Each row is a point. To make a cloud, some directions were put in groups of two or more. Within a group, all points are equally far from the middle, so they leave a hole (a ring in 2 directions, a hollow ball in 3). The other directions are filled evenly. Then the cloud was stretched, turned, moved and blurred a little. Count the holes, and give their numbers of directions, smallest first.
In the rows, 128 means zero.

Cloud (22 x 3):
[[ 95 145  98]
 [ 63 124  99]
 [102 149 115]
 [140 113 166]
 [135 154 128]
 [ 93 188  91]
 [171 117 194]
 [131 193  72]
 [122  96 118]
 [ 97 167 176]
 [112 178 174]
 [129 126 116]
 [140 164 143]
 [182 125 131]
 [194 120 142]
 [162 119 161]
 [131 153  86]
 [191  99 149]
 [134 158 116]
 [176 211 153]
 [148  98 189]
 [132 129 123]]
Holes: 0

Cloud, 28 rows:
[[146 137 162 162]
 [193 125 122 141]
 [186 144 149 122]
 [136 107  65  76]
 [ 71 119  61 122]
 [123 191 123 162]
 [151  66 114 128]
 [ 85 121  48 102]
 [109 157 120 176]
 [ 90 177 104 105]
 [118 177 117 173]
 [112  88  49 121]
 [129 160 150 169]
 [118  99  54 144]
 [136  66  92  91]
 [106 194 110 120]
 [168  84 125 144]
 [156 118 160 157]
 [123  79 144 132]
 [111 136  70 169]
 [151  95 151 150]
 [181 140 132  99]
 [142  82  69 136]
 [ 92  95 137 125]
 [163  97 148 150]
 [107 110 145 156]
 [114  86 136  90]
 [129 166  78 170]]
Holes: 2 (2, 2)

Cloud, 51 rows:
[[121 161 160 136  74 170]
 [ 96 104 103  90  86 156]
 [103 153 146 167 167  81]
 [111 141 133 156  70 130]
 [ 90 122 144 184 176 148]
 [ 73 156  78 109 107 153]
 [117 154 152 138  99 124]
 [146 152  90 166  94 118]
 [ 97 146  91 145 127  88]
 [123 123 171  72 119 159]
 [156 136 125 150  79 105]
 [167 124 178 125 119  92]
 [204 121 135 168 162  79]
 [ 93 147 100  75 132  69]
 [ 91 141 172  97 151 157]
 [121 111 140  61  97 147]
 [129 123 208 191 155 118]
 [106  82 134 165 111 188]
 [168  96 138  99 140  94]
 [100 185 160 166 174 122]
 [119 129 128 182 178  91]
 [146 165 125 122 157 136]
 [ 88 126  85 119 108 120]
 [144 148  93 201 171 189]
 [180  83 123 194  87 184]
 [167 169  80  85 150 156]
 [108  93  91 111  92 114]
 [114 161  85 138 135 181]
 [141 104 129 201 141 181]
 [120 139 110 148 151 155]
 [158 160 155 165 130 165]
 [177 126 113 161  88 116]
 [ 93 167 126  84  79 169]
 [179 145 118 157 186  88]
 [122 109  62  76  89 151]
 [211 148  99  92 142 133]
 [119 156  76 145 137 104]
 [ 70 192 156 130 121  94]
 [ 96 157 145 128  95 141]
 [176 127  99  98 124 198]
 [147 145 107 148 105  90]
 [124 142 100 129 136 101]
 [163 151 117 139 161  78]
 [170  88 142  88 112 127]
 [103  97  79  45 106 111]
 [173 107 135 111 112 210]
 [ 64 144 147  64  82 153]
 [104 141 179 145  63 154]
 [193 150 181 147 142 135]
 [ 93  99 206 139 130 176]
 [159 140 116 117 100 180]]
Holes: 0
